Each row of a before or after table is a point. The points were changed in one or more steps. Then noise was added and the rows were shuffled. The steps act on columns, c1 being the first. Write out the steps. A step turns or swaps two columns, mirrors them in a line or flattens them onto one, adds a multiple of one to another, or multiplies or shifts one. Angles are multiples of 10 degrees, from the lower column toward the higher: turns from -170 to 170, lines from 10 to 170 but not 90. Use the fewest steps. Two steps may share a column if one is a turn and the other turns, adds or multiplies; they go together, in the order done. Otherwise the lowest column goes first.
In the rows, 128 means zero.

Before:
[[145 149]
 [ 38  39]
 [125 103]
 [133 157]
 [152 119]
 [117 144]
 [151 157]
 [166 119]
 [164 139]
 [169 121]
 [145 124]
 [118 160]]
After:
[[139 150]
 [ 66  23]
 [130 140]
 [143 161]
 [114 106]
 [141 140]
 [129 129]
 [141 150]
 [126 130]
 [147 151]
 [133 135]
 [142 150]]
Steps: flatten c1 and c2 onto the line at 60 degrees

Before, 10 rows:
[[138 137 139 145 119 130]
 [147 124 155 161  73 135]
 [182 101 114 158 138 147]
 [132 144 176 117  91  96]
 [162 142 159 123 135 156]
 [118 134 146 169 134 125]
 [110 154 162  99  97 111]
 [127 145 156 138 130 119]
 [ 93 131 117 122 136 118]
 [169 158 108 123 148 142]]
After:
[[179 183 132 128 173 146]
 [120 146  95 128 125 137]
 [155  55 148 148 177 104]
 [108 205 168 140 105 121]
 [158 171 163 132 110 101]
 [162 243 109 121 163 135]
 [157 147 123 147 130 138]
 [144  64 119 162 125 134]
 [115   9 183 133 111 114]
 [138 115 136 151 139 123]]
Steps: swap c1 and c3; turn c2 and c4 by 40 degrees; multiply c2 by 3; turn c5 and c6 by 160 degrees

Before, 11 rows:
[[134 148  96 158 166  91 102  69  97 164 113]
 [170 170 100 142 114  85 147 124 130 140 121]
 [139 168  88 166 174 100 117 113 117 135 171]
 [114 151 178 155 156 156  81 113  79 127 116]
 [140 101  94 109 163 160  92 132  89 195 145]
 [111 156 110 108 149 156  69  91 165 128 158]
 [174 162 168 124  97  98 153  77 157 107 180]
 [ 98 130 113 138 114 175 117 111 130 137 174]
 [103 146 154 158  86 107 109 117 129 142 187]
 [172  91 103 138 117 171 101 127 152 166 179]
 [157  83 126  96 111 105  98  86 121 112 136]]
After:
[[174 171 151  77 112 178 157  85 157 163 141]
 [108 162  58  92 124  98  69  98 170 108 119]
 [139  99  89 105 187  80  92 128  90  80 114]
 [ 99 131  92  90 141  86 117 113 130 139 152]
 [133 157 151 151 157 127 103  73  97  84 149]
 [103 149 110  83 150 161 109 119 131 165 174]
 [113 153  28 151 119 145  82 118  78 102 150]
 [168 170 199 140 143 136 147 130 130 139 138]
 [171  91  86  84 166  80 101 119 152 133 156]
 [157  91 118 109 117 141 101  76 124 149 102]
 [137 169 166 101 125 115 119 120 117  81 178]]
Steps: turn c2 and c8 by 10 degrees; turn c3 and c6 by 130 degrees; add 1 times c7 to c3; turn c4 and c11 by 70 degrees; turn c5 and c10 by -100 degrees

Before:
[[150 133 102 137 177 169 117 133 114 165 177  55 118 144 168 162  72 128]
 [118 231 159 102 149 142 175 162 102 185 118  91 124 175 124 176 117 130]
 [148 155 161 114 159 168 160 164 100 142 160  94 111 109 133 173  64 108]
 [124 107 116 127 113 147 124  86 134 104 131 140 171 126  83 142 176 155]
 [125 141 141 108  94  90  89 112 153 114 148 154 211 140  87 123 147 207]
 [ 91  93  99 121 137  88 163 145 145  70 161 102 122  90  86  81 181  93]
 [151 145 117 131 165 167 128 101 163 158 117 106 120 128 128 131  58 160]
 [130 130 163 146 131 104  95  96 156 149 165 138 162 100  91 124 174 153]
 [122 124 102 168  79  92  66  99 132 108 139 147 160 102  78 118 149 147]]
After, 9 rows:
[[148 145 116 150 161 145 131 102 163 157 122 103 117 136 127 129  58 161]
 [121 124 102 132  79 132  66 101 131 108 125 144 160 106  78 146 148 147]
 [122 106 118 136 115 136 124  89 136 100 140 140 172 132  81 130 177 155]
 [132 132 163 125 129 127  95  96 155 148 146 138 162  86  89 144 174 153]
 [118 231 161 117 150 121 174 163 102 186 163  88 123 176 125  93 116 132]
 [ 88  95  98 105 140 106 163 143 143  68 104 103 123  66  85 147 182  90]
 [125 139 139  97  94 106  91 115 152 110 136 155 212 110  86 108 144 206]
 [146 157 159 139 162 136 159 163 103 143 187  93 112 118 133 145  64 108]
 [148 135 103 154 179 148 118 131 113 164 182  56 119 107 166 107  75 126]]
Steps: flatten c4 and c6 onto the line at 40 degrees; turn c11 and c16 by -60 degrees; turn c14 and c16 by -70 degrees

Before:
[[123 103 149 144 203 137 117 126 157 179 104  99 138 154 137 145 104 131
  157 139 105 103 153 146 174  95 166 152 127  56 121  92]
 [ 87  90 160 103  93 135 106 162 141 179 115 152 137 155 127 138 122 141
  170 148 123 145 172 227 144 115 185 174 160 160 233 145]
 [179  98 140 130 174 111 135 134 212 134 110 109  87 158 144 143 105 175
  144 150 154  82  94 123 116 143 133 157 176 162 116 110]
 [100 168 169 114 122 108 120 151 160  89 121 152 148 144 130  89 115 111
   23 120 110 162  86 125 105 134 114 149 126 107 149 124]
 [101 235 101  89 125 144 117 104 105 161 105 172 138 127 171 107 149  85
  133 103 150 142  92 123 127 104 120 117 127 168 113 111]
 [122  92 155 137 104  97 119 143 221 139 109 180 110 158 145 136 177 117
  171 121 122  89 181 129 158 141 121 116 179 173 103 119]
 [132  98 171 126  93 152 155 158 134 174 118  77 128  63  57 147 183 175
  151 147 109  94  74 138 107  79 151 133 145 170 113 104]
 [136 164 105 146  92 144 137 163  52 138  68 145 144 105 138 114 141 152
  160 137 141 133 152 126 163 146 115 133 121 177  88 137]]
After (8 x 32):
[[105 240 102  92 125 143 161 107 109 163 104 175 140 128 170 106 148  98
  150  79 148 144  92 125 127 106 120 118 123 166 115 108]
 [ 85  90 161 104  93 135 146 160 143 177 109 151 133 156 128 139 117 113
  140 170 121 148 174 228 145 113 184 179 160 160 233 142]
 [120  93 157 134 105  98 160 144 221 135 108 179 107 161 148 137 176  97
  150 115 121  86 183 127 157 139 121 115 179 172 100 115]
 [123 103 146 144 207 139 157 123 158 180 103 100 136 155 138 143 102 117
  139 151 104 102 154 145 175  93 168 154 123  54 121  91]
 [131  96 170 128  97 152 197 157 132 171 119  77 127  65  54 151 182 147
  114 164 110  96  73 140 113  78 150 136 145 166 110 102]
 [135 165 106 147  91 144 175 159  53 136  68 147 145 106 138 115 138 124
  132 150 142 134 154 127 161 148 116 133 121 178  88 136]
 [ 96 173 171 114 123 109 155 152 162  90 122 152 150 142 129  89 117 169
   95 111 106 162  88 121 101 138 116 150 129 109 149 125]
 [179 100 140 129 175 107 172 134 214 133 109 107  88 157 141 145 103 147
  111 171 153  79  95 122 113 143 134 154 176 165 114 110]]
Steps: shift c7 by 40; flatten c18 and c19 onto the line at 140 degrees; multiply c20 by 2

Before:
[[110 102 100 140 124 140 125 123 120 148 151 103 144 118 146 145 132 108
   67 126 142 139 143 149 118 103 128 140 122 112 142 103 109 107 178 103
  138 132 107 121 151 140 118  78 109 151 114 144 126 129 131 165  94 134
  149 119 124 118 119 141 114 136 122 125]
 [122 112 111  66 116 165 110 137 122 132 148 120 107  95 123 149 123 131
  124 117 130 130 122 142 112 116 110 142 120 115 104 114 108 110 112 121
  127 132 143 117 145 127 117 139 122 111 162 195 117 126 149 138 162 121
  137 106 124 110 141 103 120  85  98 125]
 [104 149 120 142 128 131 195 132 128 144 125 128 121 123  96 120 118 102
  123 133 134 128 116 141 120 119 162 142 193 142 139 130 177 149 115 111
  137 138 114 111 133 122 127 131 147 125 118 119 134 144 128 177 109 123
  154 153 115 108 112 103 124 121  92 140]
 [121 108 138 139 147 131 126 143 121 117 122 121 112  97 129 100 124 132
  115  97 144 156 137 147 109 108 122  96 124 119 114 119 117 108 136 106
  128 123 129 116 135 143 121 131 113  96 118 136 134 154 157 163 103 168
  126 108 126 124 102 121 116 126 131 142]
 [111 112 106 138 154 132 119 130 118 150 124 142 135 110 133 141 132 118
  119 124 141 117 136 129 109 195 105 128 116 142 148 118 115 116 121 121
  151 130 124 110 136 144 122 135 124 132 115 120 117 126 153 137  95 117
  155 110 131 119 110 103 174 105 128 135]
 [107  96 136 144 169 132 116 139 121 110 134 118 122  89 153 117 132 152
  125  78 135 147 126 132 137 119 109 132 120 130 114 119 116 161 111 120
  124 103 151 137 132  63 124 136 135 148 138 114 165 155  79 141 103 146
  122 105 118 109 126 104 119 141 129 136]
 [118 105 121 144 121 149 112 148 118 132 143 139 116 125 145 127 149 135
  106 114 139 136   7 137 111 111 119 115 130 146 145 113 117 182 114 120
  115 123 128 116 120  53 126 131 127 111 134 114 123 110 119 169 135 127
  159 120 103 106 152 125 134 141 101 122]
 [123  98 141 144 130 142 125 152 122 110 121 142 142 117 154 112 130 139
  120 131 150 145 124  68 115 207 128 138 120 156 136 129 114 104 125 118
  149 114 104 110 119 128 119 115 110 153 127 127 115 135 156 145 105 120
  126 181 139 122 118 105 121 135  75 126]
 [102  98 137 135 115 138 114 152 120 143 178 134 142 115 149 130 125 137
  107 132 149 140 145 140 126 146 117 139 120 155 148 118 134 133 121 117
  170 128 117 106 121 137 131 135 135  86 107 131 133 108 144 127 159 136
  128 105 101 106 102 128 130 130 110 127]
 [120 100 137 141 129 140 109 152 142 118 121 132 138 122 128  49 139 148
  124 134 131 116 127 144 112 101 102 107 159 124 140 133 141 119 129 105
  115 141 119 127 122 130 153 135 142 144 108 130 134 126 131 151 189 136
  154 113 132  99 117 120 119 138  60 158]
 [117 165  94 141 119 132 112 146 128 124 122 141 111  94 146 151 125 143
  129  72 142 129 137 152 157 111 108 132 111 126 135 111 128 106 147 109
  119 121 131 133 139 139 116 121 197 128 139 113 118 147 138 126 103 118
  134 131  98 106 100 103 123 131 104 149]
 [105 103 137 127 113 133 140 100 119 126 128 145  77 124 133 110 101 126
   99 133 143 130 142 106 131 110 111 140 168 121 131  94 130 115 133 109
  154 133 104 121 148 150 137 142 121  54 123 132 121 135 151 134 114 129
  111 116 115 125 114 163 112 141 104 123]
 [108 101 132 124 125 133 130 127 121 139 126 111 136 116 123 145 130 148
  122 100 109 125 130 124 120 106 124 133 146 153 128 120 133 183 109 108
  189 137 105 122 123 141 138 115 118 152 125 174 142 116 147 124 112 117
  156 111  96 141 129 102 118 132 116 142]]
After (13 x 64):
[[110 102 154 141 123 141 125 123 119 148 151 103 144 118 129 132 132 111
   68 127 143 139 144 149 118 103 119 140 122 112 143 102 109 107 178 103
  138 132 107 122 150 140 118  77 109 150 114 144 126 129 132 165  93 134
  105 119 124 119 130 141 114 137 122 124]
 [121 108 122 138 139 130 126 149 121 117 122 120 113  97 117  89 123 129
  115  97 144 156 137 148 109 109 136  96 124 119 114 120 118 108 136 105
  128 124 129 116 135 143 122 131 112  96 118 136 134 153 157 163 104 168
  132 108 126 123 109 122 116 125 131 142]
 [105 103 125 126 103 133 141 109 118 126 129 144  77 123 123 104 100 145
   98 133 143 130 142 106 131 110 147 141 167 121 130  93 130 116 133 109
  154 133 105 121 148 149 137 142 121  55 123 132 122 135 151 134 113 129
  128 117 114 125 120 162 113 141 104 123]
 [122 112 150  65 138 165 110 118 121 132 148 119 107  96 133 144 122 119
  125 117 129 131 123 142 113 116 138 142 120 115 103 115 108 110 112 121
  126 132 143 117 146 127 118 138 121 111 161 195 117 127 148 138 163 122
  129 106 124 110 136 103 121  85  98 125]
 [118 106 137 144 149 148 113 124 118 133 143 139 117 125 142 127 149  96
  107 115 139 136   7 137 110 111 135 115 130 147 145 113 117 181 114 120
  114 123 128 115 119  53 126 130 127 111 134 114 123 110 118 169 135 127
  130 121 104 107 153 125 134 140 100 122]
 [104 149 124 142 131 131 196 129 128 145 126 128 122 122 113 134 118 106
  123 133 134 128 116 142 120 119  92 141 193 142 139 130 177 150 115 111
  138 138 115 110 133 122 127 132 146 125 118 119 135 144 129 176 109 123
   98 154 115 108 104 103 124 120  92 141]
 [111 112 157 138 126 132 118 153 118 151 125 143 134 110 122 137 132 102
  119 123 141 117 135 129 110 195 142 127 116 142 148 118 115 116 120 121
  151 130 124 110 136 144 122 135 124 131 115 120 117 126 152 137  95 117
  114 110 131 118 117 104 175 105 128 135]
 [107  96 127 144 132 132 116 169 120 109 134 118 121  89 134 122 131 129
  124  77 135 147 126 132 138 118 148 132 121 130 113 119 115 161 112 120
  124 102 151 137 132  63 123 135 134 148 138 115 165 155  78 142 103 146
  152 105 118 108 138 104 119 141 129 135]
 [117 165 166 141 148 132 112 122 128 124 123 141 111  94 120 199 125 120
  129  73 141 128 138 151 157 111 135 132 111 126 136 110 127 106 146 109
  119 122 131 133 139 139 115 120 198 128 139 113 119 147 139 126 102 118
  143 132  98 106 114 103 123 131 103 150]
 [119 101 129 141 152 140 109 133 142 118 121 132 138 122 123  59 138  99
  124 134 131 116 128 144 112 101 157 106 159 125 140 133 141 119 128 105
  115 141 119 128 121 130 153 136 142 145 108 131 135 126 131 151 189 137
  144 112 132  99 119 120 119 138  60 158]
 [107 101 126 124 127 133 131 124 121 138 125 111 137 116 128 138 130  98
  122 100 109 125 130 125 120 106 133 133 145 152 128 120 133 184 109 108
  188 138 105 122 123 141 137 115 118 152 124 175 142 115 147 125 112 117
  144 111  95 141 126 102 117 131 116 141]
 [102  98 123 135 153 139 114 120 120 143 179 133 142 115 121 136 125 127
  107 132 149 140 145 140 127 146 142 139 119 155 148 117 134 133 121 117
  170 128 118 106 121 137 131 134 134  87 107 132 134 108 144 126 160 136
  136 106 100 106 117 128 131 130 111 127]
 [123  97 115 144 152 143 125 134 122 110 121 142 142 116 131  99 130 128
  120 131 149 145 124  68 114 206 132 138 119 156 135 129 114 104 125 117
  149 114 104 111 118 128 118 116 109 153 126 127 115 136 156 144 106 121
  138 182 139 122 131 104 121 135  75 125]]
Steps: turn c3 and c27 by 160 degrees; mirror c5 and c8 in the line at 50 degrees; flatten c15 and c59 onto the line at 60 degrees; add 0.7 times c45 to c16; turn c18 and c55 by 100 degrees
